Rows are points. Each copy is the shape, with its points in the same order, stretched, turned, moved and blurred by noise. Some copies are also mirrored. Which?
In the rows, zero is written as 128.

Shape (6 x 3):
[[ 98  94 111]
 [ 98 169 155]
 [121 139  92]
 [170 160 217]
 [ 85 102 100]
 [151 114 149]]
Copy 1, 6 rows:
[[107 111  75]
 [100 182 134]
 [ 98 111 135]
 [187 221 153]
 [ 81 113  88]
 [157 150 111]]
Copy 1 is: mirrored
Copy 2, 6 rows:
[[ 90  70 126]
 [134 127  68]
 [ 97 130 131]
 [230 102 104]
 [ 70  84 126]
 [162  85 138]]
Copy 2 is: mirrored
Copy 3:
[[158  81 120]
 [167 167 164]
 [126 132 101]
 [118 156 249]
 [157 101  87]
 [107 108 174]]
Copy 3 is: mirrored
Copy 4, 6 rows:
[[100 100  96]
 [ 76 166 144]
 [124 149  93]
 [124 152 229]
 [ 91 108  82]
 [137 119 154]]
Copy 4 is: only turned

Shape (10 x 6):
[[165 118 107  75 150 174]
 [159 146 152  54 120 164]
 [ 78 140 121 146 102 123]
 [108 160 150 157  91 101]
 [149  69 128  48 133 157]
 [234 127  79 135 165 155]
 [126 132 146 169  79 109]
 [133 164 138 127 104  61]
 [191 148  71 138 176 127]
 [ 98 143 203 131 127  99]]
Copy 1, 10 rows:
[[124 123  59  97 146 151]
 [118 164  89  78 132 112]
 [127 134 151 161  83 171]
 [149 153 159 175 100 131]
 [102  83  61  74 111 116]
 [194 121   7 156 174 167]
 [162 141 126 187  68 125]
 [185 132 170 156 125 114]
 [186 115  59 164 190 179]
 [110 155 169 175 111  87]]
Copy 1 is: mirrored
Copy 2, 10 rows:
[[156 130 101  61 166 148]
 [150 149 149  42 130 149]
 [ 74 139 120 144 101 123]
 [ 89 177 139 153  96 105]
 [171  78 126  53 147 128]
 [185 179  59 119 206 120]
 [115 171 125 171  93 101]
 [ 79 175 141 128 119  66]
 [129 173  65 119 204 112]
 [ 90 146 206 137 125 120]]
Copy 2 is: only turned
Copy 3:
[[151 177 129  92 145 214]
 [175 182 183 104 112 207]
 [ 71 163 149 137 110 121]
 [112 156 158 162 106  97]
 [150 138 144  46 116 211]
 [194 180  61 140 177 194]
 [118 137 133 164  89 108]
 [152 173 156 133 121  75]
 [161 194  83 136 191 156]
 [118 131 213 149 135 115]]
Copy 3 is: only turned

Shape (13 x 8):
[[119 199 147  92  80 213  99  78]
 [178  63  95  92 118 103 147 154]
 [115 197 116 130 166  82  92 157]
 [143  68  49 130 141  92 133 125]
 [ 75 135 119 178  80 113 102 160]
 [199  98  75 111 121  72 161 146]
 [204  79  40 142 137  78 121 165]
 [116 139 216 151  92 164 146 113]
 [139 108 105 136 153 147  96 189]
 [100 151 108  91 123 116  76 168]
 [ 73 144 162 113 114 179 184 115]
 [151  45 102 119 142  76  93 116]
 [115 176 164 128 131 230 134  61]]
Copy 1:
[[181 196 123 179  62 143  87 110]
 [155  98  88  56 140  84 142 175]
 [ 74 141 150 139  75 124 204 133]
 [107  64  55  86 136  99 151 165]
 [ 93 145 110 185 125  71 125 172]
 [154  73  74  68 112  77 186 178]
 [126  52  58  65 101  96 173 219]
 [186 152 163 192 157 109 120 129]
 [120 123 121 110 123 148 144 199]
 [ 82 159 138 117  93 108 132 157]
 [164 199 111 146 168 114 132 107]
 [111  49 103  84 133  82 132 147]
 [189 155 108 187 111 185 109 103]]
Copy 1 is: mirrored
Copy 2, 13 rows:
[[ 99 198 124  67  52 233 132 131]
 [138  54 115 116 152 116 124 148]
 [ 93 226 130 111 139  84 129 153]
 [ 84  73  91 150 150 102  91 119]
 [ 89 156 156 154  50  90  89 154]
 [152  85  72 125 162  89 127 127]
 [141  81  61 166 181  96  87 153]
 [150 157 210 116  72 158 157 104]
 [112 128 149 166 148 138 118 186]
 [ 74 167 140  90 108 118 108 187]
 [ 77 135 180 111  66 149 194 108]
 [114  71 142 119 168 114  63 119]
 [ 95 184 153 112  87 234 162  84]]
Copy 2 is: only turned
